Every row gives one point. Before rounding, the points of a table are all equally far from one centre. They may lie mostly on one side of it. Where is the centre, to within rounding?
In the rows, zero is written as 128.

Points (8 x 2):
124  130
125  133
147  159
138  104
162  159
161  160
155  160
186  133
Centre: 155  129

Points:
123  172  128  134  163  118  138  110  123  114  159
119  181  111  123  183  94  123  99  122  134  106
125  164  103  111  134  119  156  159  139  122  149
150  175  114  111  175  119  85  139  156  169  126
128  193  117  151  141  111  105  133  170  123  136
123  199  93  137  157  102  118  124  155  171  140
118  185  99  103  180  110  117  136  136  143  137
112  156  92  113  186  104  109  146  167  157  132
136  177  83  120  179  125  108  127  121  132  124
122  178  114  121  134  73  147  102  126  144  117
110  169  148  175  153  101  126  147  115  172  127
109  175  104  110  172  104  95  135  143  123  116
135  182  112  111  150  104  106  151  116  121  117
128  137  130  108  153  78  85  130  151  140  117
121  184  112  131  171  100  92  149  135  131  115
138  189  120  109  170  92  137  111  111  159  117
121  183  100  145  146  94  114  125  147  136  157
Centre: 128  148  124  134  146  125  131  126  144  155  113

Points, 27 rows:
164  102  178  144  107  126  126  146  134  115  135  140  138  143  79  149  101  149  113  112  161  107  53  103
156  108  151  132  103  109  103  148  153  127  117  128  146  104  117  169  86  160  117  155  196  99  132  141
129  143  134  102  93  171  121  132  150  138  97  96  146  137  98  142  86  137  103  139  198  114  91  117
134  119  138  136  74  104  107  142  146  142  150  116  144  105  91  152  126  153  70  148  191  117  110  104
165  158  149  132  111  113  103  137  148  165  125  94  136  155  89  190  93  163  118  144  163  131  62  120
190  96  174  124  96  113  118  146  99  148  99  97  134  114  104  147  114  171  127  151  181  100  86  138
171  95  112  131  114  148  106  128  171  148  112  110  114  142  64  155  103  161  101  130  189  116  67  125
118  159  151  157  75  137  137  112  162  138  115  108  171  121  96  165  83  151  104  146  184  93  67  156
131  149  140  112  130  94  133  149  155  128  130  91  114  126  121  130  82  139  115  118  143  128  86  123
146  115  126  118  102  149  103  139  131  108  115  105  119  147  86  143  110  155  119  182  166  104  90  114
150  110  141  152  62  126  130  152  136  166  130  97  174  112  103  145  96  161  129  120  153  134  76  135
131  103  126  123  121  106  118  149  135  142  91  89  173  113  133  146  144  141  115  111  143  102  103  148
156  121  134  150  109  134  91  123  174  123  150  132  130  110  137  162  105  139  135  115  144  103  100  120
146  129  123  147  111  123  96  100  144  127  116  92  154  113  126  183  99  158  93  141  141  66  102  125
135  129  119  163  95  134  132  146  134  136  103  122  162  133  100  143  118  112  118  105  164  123  85  98
155  155  170  136  91  124  138  90  151  169  141  83  148  150  113  163  90  127  76  142  148  106  61  156
131  107  135  155  88  128  112  141  152  148  123  96  166  126  91  198  115  108  132  106  158  70  92  155
148  125  147  137  71  114  127  122  157  111  152  146  113  124  109  155  110  130  119  84  145  86  90  118
132  117  136  110  70  150  107  144  148  137  136  85  179  102  86  190  126  143  128  137  164  96  116  151
127  127  148  140  100  140  133  156  131  123  144  120  109  136  110  162  111  155  124  124  162  68  61  112
143  121  157  125  112  88  134  128  154  160  115  117  153  140  142  122  115  118  130  91  167  120  83  133
157  100  136  136  75  116  116  161  133  161  133  78  137  115  134  160  96  142  106  125  175  125  85  151
155  118  129  132  106  123  95  93  146  113  130  98  132  121  122  158  138  125  94  117  165  102  35  157
134  148  151  131  133  128  143  141  123  91  119  106  140  141  69  147  158  162  114  122  128  119  90  143
166  159  136  122  106  112  140  144  157  136  97  101  140  120  113  142  105  151  100  120  136  121  54  100
139  156  122  121  110  158  101  120  125  137  134  88  146  130  97  159  115  198  91  131  169  110  70  151
172  106  145  131  91  86  120  125  142  126  151  128  130  150  136  154  112  148  91  135  179  112  84  130
Centre: 148  128  152  126  109  125  124  115  140  150  121  115  134  116  84  152  118  138  111  130  156  106  95  147

Points (28 x 24):
129  144  159  85  84  166  147  116  108  131  117  169  146  124  174  133  134  126  86  133  102  121  150  145
169  119  161  107  107  114  134  125  131  123  107  123  151  116  134  140  109  127  103  142  140  91  149  119
110  99  153  79  115  183  164  136  130  104  121  161  139  147  136  162  121  137  91  80  104  126  162  138
110  133  134  61  85  126  124  145  121  128  135  151  149  143  131  132  112  95  96  128  116  97  148  154
155  102  153  63  74  112  148  160  164  108  121  153  153  171  104  147  144  115  101  108  104  147  160  149
131  106  116  115  88  153  146  147  143  114  156  156  150  162  130  109  175  130  72  111  50  116  157  137
121  157  171  70  121  115  172  117  115  88  140  149  138  161  136  112  144  99  133  100  105  117  145  111
130  113  143  54  112  147  138  116  132  128  116  159  112  142  120  161  113  143  79  155  113  158  153  118
138  130  142  117  85  114  179  162  99  115  136  128  142  182  117  127  159  103  123  80  126  87  165  149
116  125  138  96  117  169  153  153  162  139  168  151  137  119  134  160  161  113  93  120  116  88  144  99
172  130  120  70  81  143  165  104  154  135  146  141  110  153  126  155  139  140  86  123  126  102  137  139
118  111  166  93  65  164  167  148  142  103  164  132  135  159  142  137  109  112  84  165  81  142  165  133
141  125  158  78  117  139  178  146  137  99  147  149  127  135  147  106  98  141  80  139  110  130  179  113
182  132  179  85  94  134  149  153  136  129  149  122  106  137  111  157  104  123  87  128  121  103  145  109
124  114  162  68  120  111  155  149  147  112  155  177  101  125  143  146  146  137  96  98  79  145  165  114
139  140  143  108  98  150  166  136  147  112  129  172  118  166  161  143  108  127  86  140  117  100  112  116
171  143  145  111  78  141  128  163  142  127  155  168  124  130  131  140  120  146  82  120  128  83  148  101
198  103  146  86  78  162  128  105  113  114  137  173  134  157  99  165  139  120  91  118  125  155  173  116
135  108  150  81  99  143  134  134  118  145  173  180  134  146  137  131  113  139  63  172  101  132  131  114
119  138  178  105  69  165  155  156  110  136  153  149  119  144  146  111  110  132  73  129  108  96  147  139
112  164  166  95  82  162  154  132  153  117  145  110  117  158  108  93  180  131  91  147  129  133  154  134
156  104  172  103  111  167  164  136  126  106  162  139  180  116  120  127  156  153  82  161  108  96  144  161
119  154  152  78  110  167  144  127  112  122  176  157  137  181  109  103  123  101  81  127  87  126  146  108
142  117  175  78  111  145  111  94  128  101  140  166  119  166  152  129  133  134  82  127  111  167  147  119
147  117  152  79  145  169  102  89  112  129  150  144  105  141  92  132  126  127  112  130  112  136  147  99
159  138  158  90  111  153  162  137  123  142  150  163  128  147  109  172  163  123  57  151  96  183  125  122
156  134  178  99  103  125  166  95  118  148  129  183  133  140  123  134  153  136  76  140  107  110  169  86
123  158  129  87  82  129  137  126  143  101  141  188  112  109  117  143  114  111  95  110  137  107  151  106
Centre: 133  120  147  122  98  137  151  132  119  115  150  148  134  141  106  139  146  133  118  127  111  138  146  130

Points, 31 rows:
171  74  156  141  127  131  74  117  114  140  123  150  116  139  128  166  127  136  172  97  94  93  139  165
168  85  157  135  109  140  82  104  115  117  122  146  139  133  109  168  134  158  147  106  105  83  129  153
166  83  162  145  119  130  87  109  118  117  124  148  146  125  114  178  139  155  168  110  114  93  145  166
168  98  205  170  122  154  93  96  86  128  112  151  129  144  117  152  139  140  155  136  102  127  117  149
149  95  163  144  114  172  68  111  108  136  142  144  155  131  93  165  134  143  128  106  105  118  117  138
142  82  162  134  117  158  82  116  98  122  112  156  149  139  133  169  147  158  143  114  97  80  130  154
155  90  159  146  102  132  83  90  99  122  109  153  143  135  109  134  127  123  130  105  117  66  121  153
176  91  173  147  105  158  85  94  111  114  131  141  133  140  112  186  126  132  138  156  98  82  129  154
150  69  147  166  135  115  61  107  114  114  129  171  126  137  131  164  140  125  136  128  108  98  132  122
189  102  178  144  123  164  84  125  114  115  124  137  144  134  135  173  137  147  135  110  114  88  114  158
154  85  170  156  124  140  81  116  114  113  119  154  170  137  115  159  130  138  139  122  86  81  163  179
159  94  143  159  110  135  115  93  117  109  116  149  151  151  94  143  135  127  141  122  88  91  145  173
168  83  163  142  111  149  76  96  113  116  127  120  130  156  103  164  115  138  130  121  121  101  135  131
166  108  155  142  122  135  70  106  102  107  134  127  149  148  122  160  133  137  117  111  93  86  140  179
177  92  156  144  137  135  85  102  105  122  138  131  163  139  101  162  129  133  136  115  112  75  151  159
144  87  167  156  103  151  94  77  100  130  118  146  142  149  114  170  124  131  154  115  88  103  106  143
180  93  162  145  151  155  92  106  114  109  116  121  175  125  109  166  114  109  128  107  100  102  128  150
162  99  185  165  150  155  113  112  93  116  136  137  150  141  133  186  137  135  147  106  85  99  156  145
150  78  138  130  118  156  78  112  116  108  116  163  144  164  122  172  135  129  142  110  88  103  140  160
152  90  134  150  137  148  87  126  100  116  121  134  136  157  110  178  112  142  126  105  94  99  154  147
175  77  166  155  116  141  107  91  105  115  103  138  139  151  123  164  130  129  141  105  86  87  141  147
153  106  177  165  120  126  92  105  98  127  130  161  133  146  111  177  145  138  139  98  99  70  137  160
177  77  162  134  137  154  103  101  118  123  119  130  145  134  121  171  142  128  130  110  105  82  157  179
162  96  185  135  115  171  103  97  133  124  108  151  135  121  124  160  124  159  144  120  130  86  142  155
180  99  151  149  114  145  117  104  110  129  138  158  116  150  115  169  117  150  125  106  111  88  115  158
153  102  172  141  119  140  98  100  97  146  127  151  124  151  96  141  132  141  152  78  93  94  132  148
171  95  181  151  130  157  81  104  106  121  137  160  134  129  111  168  128  119  182  134  88  79  152  165
165  92  140  138  138  156  95  122  115  110  143  129  120  143  95  155  119  137  125  101  81  91  138  150
177  110  141  125  120  126  93  95  121  126  119  161  122  137  115  166  137  143  144  117  91  90  120  179
155  85  161  152  117  121  89  116  101  110  119  146  150  145  96  172  120  122  155  99  95  87  153  178
164  77  173  137  136  123  69  98  106  118  145  149  127  126  124  176  136  148  152  111  87  102  139  167
Centre: 143  108  170  136  124  133  107  129  115  133  132  148  134  125  131  149  123  106  136  133  107  115  135  147

Points, 28 rows:
120  100  149  174  151  70  153  145  85  143  148  138  149  104  143  90  131  145  143  134  122  125  143  106
155  99  149  133  175  136  106  143  109  141  140  116  171  146  131  89  140  127  138  135  121  129  165  120
128  83  117  116  157  111  131  92  89  110  160  136  188  82  118  107  122  121  120  165  157  130  169  145
142  97  134  124  202  113  141  113  87  140  139  179  164  139  172  123  125  121  157  152  152  132  129  101
115  95  111  118  179  112  139  141  79  149  165  133  206  123  118  85  113  96  141  159  134  99  161  84
141  116  157  143  138  121  150  134  70  144  118  146  179  103  148  137  97  144  169  143  146  116  141  108
158  126  126  141  138  143  148  147  102  138  107  113  166  104  136  94  153  149  159  149  127  126  165  109
157  113  118  128  177  121  138  122  69  146  107  146  157  104  151  102  87  113  161  132  151  149  145  99
156  108  143  120  189  83  139  124  92  113  148  119  202  97  144  110  149  119  112  173  131  126  167  117
118  112  117  121  167  117  138  158  76  153  118  156  170  141  165  105  129  142  167  147  147  132  156  130
160  126  92  97  121  96  114  101  99  117  125  141  174  114  112  99  99  111  114  157  150  108  165  138
129  129  142  159  151  129  134  128  52  132  127  157  177  78  143  130  139  130  153  133  143  136  151  89
158  116  151  119  159  101  131  149  106  148  116  139  185  113  154  95  115  139  141  160  121  115  164  113
124  106  107  140  149  84  138  144  123  120  150  151  177  97  160  94  119  145  170  123  153  114  153  101
159  101  139  118  153  93  163  143  60  116  122  154  172  129  110  135  138  158  153  134  151  140  160  91
167  133  141  115  162  96  141  132  99  114  121  147  172  88  124  99  153  141  159  161  121  113  180  101
138  104  100  133  172  125  138  135  45  132  165  123  195  129  114  97  78  76  144  133  134  112  122  108
188  102  107  131  155  71  156  120  90  137  138  168  172  129  149  150  118  128  142  175  158  131  156  96
130  95  93  154  142  79  157  154  94  103  109  152  154  103  139  88  132  130  111  147  131  101  173  103
146  125  128  137  159  110  126  121  101  152  140  130  172  125  130  115  153  185  138  146  120  113  175  113
143  102  111  162  150  104  98  120  88  92  131  147  205  147  134  115  145  131  126  160  151  125  159  92
123  108  140  133  154  103  133  117  98  163  158  165  160  126  144  121  100  145  127  153  181  147  143  95
173  114  117  136  151  79  143  133  73  136  149  159  194  134  141  109  165  137  129  154  148  126  163  96
141  86  135  134  165  79  132  124  56  149  150  116  184  128  126  123  107  128  168  125  153  147  132  113
123  104  120  131  135  98  134  114  94  114  135  137  164  131  161  106  190  125  144  154  131  145  174  117
169  91  94  148  131  128  122  110  50  125  143  144  167  129  162  149  143  124  138  162  111  106  151  115
128  78  118  138  178  86  128  132  94  147  141  96  205  146  137  113  122  136  144  147  139  133  136  143
148  91  145  141  160  76  115  152  71  154  144  123  149  119  121  129  144  144  124  190  138  112  149  124
Centre: 131  127  105  136  159  110  147  132  102  117  147  136  155  124  115  135  124  110  135  154  123  128  131  116

Points (30 x 24):
148  160  123  164  108  134  114  121  150  129  137  188  171  171  109  127  122  98  115  159  110  137  100  119
147  145  145  151  93  123  122  112  131  114  142  187  152  163  127  108  127  120  107  157  79  146  129  95
125  171  157  171  108  120  124  118  134  125  155  166  149  170  118  131  134  82  94  153  90  115  114  132
140  150  149  124  133  113  174  123  104  140  143  162  157  174  153  124  124  109  87  168  117  84  78  113
129  129  124  153  133  125  132  133  131  97  131  190  161  164  137  116  108  119  130  159  85  153  112  115
135  168  120  182  152  146  152  137  125  146  137  162  172  178  161  115  139  100  85  187  98  127  109  103
140  130  150  152  131  104  135  134  137  122  108  178  164  167  151  123  118  88  103  155  72  126  117  110
144  196  135  143  114  164  120  119  121  116  127  145  164  170  158  118  104  124  99  169  87  115  116  82
152  129  147  176  112  137  129  118  111  113  142  152  161  198  136  110  99  122  118  182  112  112  110  127
158  158  145  173  97  131  153  135  130  113  144  169  166  160  117  123  94  104  102  166  88  127  95  130
158  137  141  170  109  133  135  127  109  145  123  175  160  164  148  113  110  91  119  188  83  135  133  85
165  153  131  153  117  129  138  139  132  131  144  164  189  165  132  117  136  88  79  186  66  114  112  101
139  150  131  157  138  123  128  149  132  107  135  176  190  164  132  93  133  124  146  188  109  129  112  119
148  146  93  144  94  140  114  166  132  152  138  160  167  173  109  126  111  107  126  144  105  119  135  100
152  171  147  163  92  126  155  152  109  133  130  168  180  159  148  101  141  121  113  186  115  91  125  100
148  150  151  136  126  120  123  146  131  139  124  148  182  155  128  109  108  83  71  133  117  109  113  92
137  188  150  170  121  133  126  164  110  135  147  176  138  150  121  106  129  107  128  163  104  139  101  104
132  171  128  164  122  116  125  142  119  139  145  155  184  194  143  130  105  110  139  160  89  148  147  120
160  170  136  159  118  149  107  135  158  122  129  170  150  163  117  149  99  115  123  178  101  153  116  85
134  142  133  150  117  128  111  129  148  118  155  171  173  183  127  91  119  99  109  168  83  136  118  91
161  134  134  199  114  107  132  154  126  125  135  138  164  169  154  112  111  99  127  145  107  133  115  94
161  167  150  166  102  106  145  147  133  115  128  167  158  170  139  117  142  99  132  166  88  145  91  106
156  157  142  151  121  116  129  143  137  129  130  148  159  176  94  116  85  104  126  200  85  128  106  104
138  136  146  155  126  157  153  153  116  111  119  179  161  153  109  116  120  99  122  195  103  134  107  102
132  156  126  160  96  118  115  156  130  139  142  156  164  191  136  114  92  84  108  156  117  103  98  101
143  154  142  140  117  153  149  121  129  96  133  162  167  175  130  133  126  88  94  183  66  122  120  117
157  170  146  173  120  138  140  142  101  166  140  157  172  138  104  103  115  110  102  166  98  111  129  100
136  155  138  125  146  144  157  137  135  119  154  160  177  166  142  111  136  104  129  153  71  134  76  95
166  135  130  173  109  141  106  138  133  119  125  156  175  170  114  108  131  113  100  150  105  122  98  97
136  130  158  173  128  127  131  117  133  118  142  173  151  169  126  134  116  78  127  174  101  123  102  81
Centre: 132  144  132  137  121  125  134  138  133  140  147  129  152  142  145  138  126  124  110  176  111  126  116  113

Points (29 x 24):
134  129  125  135  139  109  99  127  128  105  104  152  125  150  171  107  92  151  170  181  150  119  190  150
146  94  125  116  112  147  114  140  135  127  99  142  166  112  173  111  136  138  181  165  147  112  175  122
137  109  123  126  113  147  120  109  142  113  108  159  141  102  144  109  87  127  180  199  145  166  171  111
159  109  86  135  134  131  88  145  128  102  117  163  116  110  165  125  116  123  190  172  168  134  163  140
130  110  153  132  112  158  102  129  98  104  106  166  131  130  151  129  95  140  157  173  143  123  203  143
137  125  116  118  174  139  141  106  152  99  107  154  125  123  149  98  80  128  176  173  147  125  206  114
154  99  118  120  109  125  120  117  119  87  122  174  130  113  158  121  99  152  158  149  149  139  191  124
148  98  115  110  127  125  120  92  141  103  114  165  152  85  134  123  103  112  173  182  137  156  163  139
167  124  115  128  127  119  119  131  145  118  94  142  160  133  162  132  122  152  179  170  143  134  177  104
144  123  121  117  130  145  97  119  131  85  84  159  129  103  149  141  78  128  152  167  180  133  191  132
138  112  122  100  116  130  111  118  121  106  108  185  132  151  161  139  128  149  181  156  145  128  166  139
161  115  134  123  131  150  83  148  133  124  134  130  128  114  152  129  95  158  164  169  114  126  194  152
147  116  123  112  120  140  110  91  130  92  109  153  154  154  153  101  95  110  152  173  159  117  193  141
144  127  117  128  125  123  97  102  139  108  84  162  137  136  122  115  93  143  175  169  140  136  196  143
126  123  111  127  118  127  122  121  154  106  93  156  116  128  163  111  93  139  180  178  167  134  183  141
138  86  117  136  167  144  119  109  116  95  102  152  150  138  163  113  85  152  180  157  143  135  191  134
153  123  117  133  134  167  96  135  131  92  116  174  121  155  129  123  116  145  190  159  127  142  193  112
138  78  118  105  121  144  100  133  99  89  103  136  141  139  147  110  137  146  153  164  143  150  199  103
122  134  114  77  106  145  111  120  142  115  133  164  145  152  154  125  99  140  163  133  160  128  166  137
137  109  119  115  121  142  104  125  152  125  105  145  142  124  132  105  115  148  190  171  126  134  212  121
113  108  96  127  153  124  94  106  151  120  99  170  147  111  163  133  82  129  162  149  129  130  183  107
123  99  107  108  135  163  115  142  135  121  94  120  146  131  130  121  101  136  195  160  118  134  192  148
106  129  101  132  155  98  115  138  129  100  114  158  164  156  162  125  115  113  143  167  135  153  183  147
121  129  84  115  123  125  100  141  104  109  116  180  127  127  120  95  116  115  202  160  153  125  167  130
166  116  144  116  141  146  88  121  146  87  119  143  133  137  148  132  80  137  147  128  157  134  206  131
157  105  118  129  142  167  91  129  120  100  114  159  143  139  144  113  98  140  182  181  156  83  183  134
138  115  101  97  140  117  135  117  159  116  106  190  142  138  140  114  110  132  171  180  153  110  162  118
151  125  113  114  160  138  94  141  136  107  97  156  147  110  146  86  105  159  153  202  144  136  198  135
153  89  122  133  138  155  125  107  128  135  127  145  143  101  135  109  110  147  161  158  113  161  201  130
Centre: 127  122  133  121  156  141  109  132  125  111  122  138  129  121  131  113  117  121  148  155  145  131  150  121

Points, 29 rows:
148  94  132  98  133  132  103  129  119  118  171  93  100  97  117  116  133  121  116  66  148  159  163  92
124  80  135  127  159  125  118  159  126  101  146  124  80  91  94  128  129  114  89  74  133  187  167  115
127  87  102  124  146  120  84  126  129  134  157  106  103  105  140  118  137  104  115  91  181  145  170  115
124  106  125  112  140  104  95  135  122  104  178  95  124  83  96  124  139  96  97  73  138  171  144  106
138  90  149  123  115  141  113  129  117  121  162  102  81  97  110  132  132  107  94  54  148  193  151  118
153  101  114  137  145  124  129  122  109  120  189  108  94  99  96  126  112  123  91  100  165  160  176  118
138  103  152  119  109  146  96  133  118  90  163  126  132  112  118  163  126  108  93  72  147  174  164  112
141  86  114  142  130  101  109  136  116  96  171  107  96  111  135  116  129  112  104  68  165  157  188  103
107  114  121  133  146  112  123  120  117  97  169  98  98  111  139  146  139  121  74  82  150  185  169  87
136  89  114  120  172  107  103  147  138  114  157  103  93  101  123  111  102  129  109  63  160  163  171  103
129  86  144  127  111  128  107  122  139  111  191  125  105  122  97  138  124  107  105  83  147  163  176  116
134  123  131  111  154  121  117  154  132  99  163  111  107  118  135  106  118  111  88  87  135  147  194  113
114  123  133  100  121  132  101  126  137  129  157  113  95  101  138  138  119  133  80  68  153  180  182  112
139  105  121  127  152  106  111  122  93  125  170  112  115  80  102  122  141  114  103  59  143  162  181  110
138  84  124  103  119  100  88  120  117  105  148  124  103  102  103  136  153  126  120  104  144  172  157  104
115  103  138  124  137  123  124  120  103  97  181  105  89  89  106  128  166  135  96  94  142  169  170  120
148  80  145  139  140  124  88  131  131  84  163  126  124  99  121  148  129  124  96  79  136  184  162  116
140  114  114  104  124  116  94  128  129  116  179  106  97  108  138  101  146  139  114  68  153  147  156  122
123  84  95  132  134  131  90  124  127  92  160  126  103  124  109  156  115  108  105  64  142  164  178  106
126  100  139  137  123  127  100  130  123  124  162  108  95  86  80  130  139  111  89  83  114  140  173  125
157  102  137  129  114  128  110  138  135  127  152  124  94  118  109  109  143  117  103  62  132  146  174  93
141  89  135  125  140  148  96  110  113  113  159  128  122  105  105  139  142  109  108  87  146  160  169  81
124  103  136  113  155  107  130  130  142  120  158  113  89  101  121  113  146  114  95  51  141  152  186  121
136  85  135  138  130  108  98  115  132  116  167  127  97  105  132  114  122  111  82  69  154  166  182  129
121  78  123  122  154  134  97  132  144  101  145  89  90  120  119  126  127  128  80  93  148  136  164  118
159  118  135  131  150  128  119  127  94  129  180  91  92  106  103  117  124  109  99  87  129  156  136  107
132  104  145  129  137  103  100  141  115  110  149  113  91  115  117  133  136  102  102  98  122  185  197  120
124  97  151  115  132  125  120  133  142  111  166  101  95  105  127  139  143  137  86  69  156  161  191  113
129  77  138  158  120  116  130  136  137  103  136  99  68  124  132  141  126  117  81  72  118  149  167  130
Centre: 113  115  123  144  129  125  134  135  122  115  134  114  119  105  122  131  116  125  125  88  146  160  143  127
